Each row of a before or after table is a point. One or more steps were done to the points. Then noise was added and the rows were shuffled. The steps act on how far a point lies along the listed directions, d1 being the first. Name the steps. A step turns or swaps two directions, mirrors them in a line or flattens them onto one, adds a multiple of one to another, or multiplies one. Angles are multiples of 10 degrees, from the lower direction toward the higher: turns from -170 to 170, lines from 10 to 170 but not 90. Use the fewest steps. Two steps may share a direction if one is a turn and the other turns, adds or multiplies; they go together, in the order done. Otherwise the lowest direction goes first.

Directions:
(1): [ 40 -55 -27]
(2): [ 41  48 -38]
(3): [-46  -5 -57]
Before (13 x 3):
[[-41  68  58]
 [-20  38  95]
 [-37 -42  -7]
 [  8  12 -39]
 [ 27  -6 -41]
 [-29  10 -33]
 [  9 -36  -6]
 [ 23  19   4]
 [  4  80 -30]
 [ 49 -54 -39]
 [ 13 -36 -18]
 [-13 -54  30]
 [-13 -51 -30]]
After (13 x 3):
[[  6  26 -17]
 [-76  26  45]
 [  9 -20 -53]
 [ 20 -28 -24]
 [-62  57  42]
 [-32 -36 -38]
 [  7 -32 -25]
 [ 48 -10  -3]
 [-22  -8 -49]
 [ 13  -1  25]
 [ 25  57  51]
 [ 56 -59 -26]
 [ 33   9   2]]
Steps: turn d2 and d3 by -70 degrees; multiply d2 by 0.7

Directions:
(1): [ 52  43 -49  14]
(2): [-48   5 -28  64]
(3): [ 31 -72 -26  17]
(4): [-35  -7 -57 -51]
Before (12 x 4):
[[  7 -19  17  62]
 [  0 -30  76 -30]
 [ 40  18  36  24]
 [-14   6  17 -13]
 [  5  23  85 -40]
 [ 82  20 -18   7]
 [-42 -12 -46   9]
 [ 25  21 -21  25]
 [ 29  31  95 -12]
 [ 10 -10 -34  -4]
 [  2  15  21   4]
 [ -7 -13  92  12]]
After (12 x 4):
[[ 23  -2   5  19]
 [-29 -69 -12  -3]
 [ -5  18 -10 -18]
 [-25 -51  26 -11]
 [-46 -24  13 -57]
 [ 14  34 -17  27]
 [-33  14  -3 -62]
 [-43 -39 -32 -60]
 [ 11 -53  62  24]
 [-20 -23 -41 -58]
 [-15  -3   7 -12]
 [  0 -19  36  23]]
Steps: add -0.5 times d4 to d3; turn d1 and d4 by -110 degrees; multiply d2 by 0.4

Directions:
(1): [ 67 -52 -54  18  -8 -18]
(2): [ 29  63 -10  49  55 -19]
(3): [-20 -50   6  31  61  57]
(4): [ 33  33  -6  17 -44  79]
(5): [-29 -16  20  82 -45 -23]
Before (13 x 6):
[[ -4 -34 -13 -19 -16 -34]
 [ 20 -66 -20 -73   5 -61]
 [ 21  53 -15  32 -38 -31]
 [-23   8   0 -85  -3  -1]
 [ 15  19  -6  13  -3 -76]
 [-68 -44  35 -56   8 -46]
 [-21  67  14  23   2   4]
 [-55  11  23  44  61 -38]
 [ 35 -37 -27 -19   7 -22]
 [-51 -36  14 -29 -24  -3]
 [-42 -35  54  -9  14 -42]
 [ 16 -18   8 -49 -18 -55]
 [ -5  32 -16 -27  37 -22]]
After (13 x 6):
[[-59  44  32  43  28 -39]
 [ 35  -6 -19  32   0 -63]
 [ 28 -38   2  19 -41 -39]
 [-26 -12   5 -31 -42 -40]
 [-36 -15  18  20 -88  36]
 [-56 -28  46  42 -97 -14]
 [-23 -13  60  46 -62  -7]
 [  9 -56 -12  14   8  -6]
 [ -4 -35 -11  26 -42   4]
 [-21  11  -7  -7  40 -66]
 [  0 -87  -2  42 -36 -31]
 [  4  67 -12 -29  23 -34]
 [ 54  25 -42  -7   8 -35]]
Steps: turn d1 and d3 by 40 degrees; add -1 times d2 to d5; turn d4 and d5 by -60 degrees

Directions:
(1): [ 22 -28  -1  42  21 -53  59 -68]
(2): [ 84  17  35  41 -34  50 -15 -17]
(3): [-22 -66 -11 -34 -50  33 -26 -63]
Before (13 x 8):
[[-91 -32 -24 -93  -4  17 -25  29]
 [  3  27  46 -30 -43  87 -95  76]
 [ 13  19   1 -13  -3  32 -19   0]
 [-34   3 -20 -12   1   0  11   9]
 [ 52  -1   0  38  24   7  51 -12]
 [ -9  38  20  21  23 -48  28  24]
 [-10 -15   2   9  -5 -23  19 -24]
 [-37 -13 -14  11  10 -11  15   2]
 [ 50  21  24  77  15 -22  46   2]
 [ 15  23  -3  37  30 -39  35  -6]
 [  6 -26  -5  -3  -7 -25   2 -46]
 [ 90  25  31  52   8 -12  20  -9]
 [  7   2   8 -16  -6  26  -7 -34]]
After (13 x 8):
[[ -2  -8   6 -28 -16  31 -15 -36]
 [-20  -2 -18  -1   2  -5  20  -7]
 [-35 -66 -12 -47 -18   5  10 -56]
 [-15 -32 -14 -26 -15 -13 -17 -34]
 [-22 -15  -1  -5  -8 -17   7 -13]
 [ 20  19  -7  10  31  13  31  36]
 [ -6  61  24  28  39 -59  33  49]
 [-32 -14 -14  13  11 -12  18  -3]
 [ 54  10  62  16 -45  70 -60  15]
 [ 53  55  21  19  22  -7  -4  55]
 [ 15  55  16  49  32 -19  25  68]
 [  0  46  -5  25  42 -40  27  37]
 [ 20  14   2  -6  -3  29 -15  -9]]
Steps: flatten d1 and d2 onto the line at 120 degrees; multiply d3 by 1.6

Directions:
(1): [-30  64  36 -44  53 -10   4 -50 -51]
(2): [ 37  46  23 -40   6 -26 -59  78  18]
(3): [ -4  39 -33  24   2 -77  -4 -45  71]
(4): [ 80  -9  -5  22 -24 -50 -11 -26 -72]
(5): [  1  10 -87 -72 -18 -11  47  19 -17]
Before (8 x 9):
[[ 30  19  -4 -27 -29   1 -39  76 -14]
 [ 12  54  55  -3  27 -19 -57  50  54]
 [ 42 -19  31  77   6 -11 -26 -26 -16]
 [-16 -12 -25  58 -39 -40  43 -95  21]
 [-16 -14  36  46   3  -1 -33   6  90]
 [ -7 -10 -13  34 -10 -31   5 -63  38]
 [  5  25  34  14  18  14  18  -7  -5]
 [ 58  19  10 -24  -6 -28 -23  36  13]]
After (8 x 9):
[[-55 -28 -38   3   1  24  40  -5  76]
 [ 10  26  20  -5  12  14  16  30  14]
 [ 20  38  -2  42 -33 -66 -26  -8  96]
 [-34   3  47  64  37  22 -19  -7  50]
 [-29 -53  -4   2 -19  83  38  37   5]
 [ -8 -38   7  22 -19  48  22 -25 -75]
 [  7  -5 -11  19 -20 -29 -18   0  67]
 [ 15 -48  14  19 -12  43  27 -10 -11]]
Steps: turn d1 and d2 by 120 degrees; turn d1 and d3 by 70 degrees; turn d4 and d5 by -70 degrees

Directions:
(1): [-29  63  17  33 -31   7 -32 -11  87 -56 -46  22]
(2): [ 40  58 -13 -48   7  49  70 -67  29   2  37  -4]
(3): [-30 -40  21 -30  70  49  22  27  48   2 -52 -65]
Before (13 x 12):
[[ 11 -45 -17   0  25 -11   7   8 -57  22  27 -17]
 [-44 -11  15  18  12  -7 -24   4  40 -17 -63  -4]
 [-15  -9 -17  38 -43 -39 -57  28 -34 -16 -10  42]
 [ -9  -8 -21 -40  34  16   4  10  -3  -2  -9 -19]
 [ -7 -72 -18 -26  37  -4  15  34 -44  36 -25 -39]
 [-56  -7  38  -2  22  35 -37  19  75 -20 -57 -34]
 [ 18  16 -16   0 -16 -10   1 -30 -12  -8  14   8]
 [-19 -64 -15  32   5 -30 -73  42 -70  32  -4   8]
 [-16 -17  11   1  23  24  11  29  31 -24 -26   0]
 [ 25  16   5 -38   9  36  33 -14   1   9  10  -8]
 [  8 -45   1  -6  33 -23   5  18 -40  14   0 -24]
 [-23 -25  -6  27 -23 -32 -30  32 -52   6  10  43]
 [  5 -43 -11 -28   8  -9  21  10 -41  30  14 -17]]
After (13 x 12):
[[-38 -50   1  -2  35   3  -9  48  14  -1 -68 -35]
 [-23 -51   4 -16  12 -15  -4  36 -15  20 -22 -22]
 [-19 -40  14  10  31 -18 -15  31   1 -11 -38 -32]
 [ 20 -10   3 -36  19  27  27   6 -22  27   6 -15]
 [-48 -24   3  52  -1 -15 -98  39   4  -8 -50   7]
 [ 18  -9 -15   2 -14 -14  -2 -12 -36   4  10  -1]
 [-18 -55   0  17  32 -13 -23  32 -27   4 -15 -24]
 [-17  -6 -25 -38  36  23  -1  11  10  -5 -13 -18]
 [-18  41   1  11  -5   3   4 -38  61 -24 -38  18]
 [-16   8 -12  41 -48 -35 -57  22 -11 -30 -23  48]
 [ -1  10   5  -6  13  34  26   3  37 -28 -15   8]
 [-36 -18   6  32 -26 -26 -45  39 -19 -15 -17  47]
 [-22  58  25 -16  -1  51  -4 -35  86 -25 -17 -10]]
Steps: turn d1 and d3 by -30 degrees; turn d1 and d2 by 50 degrees
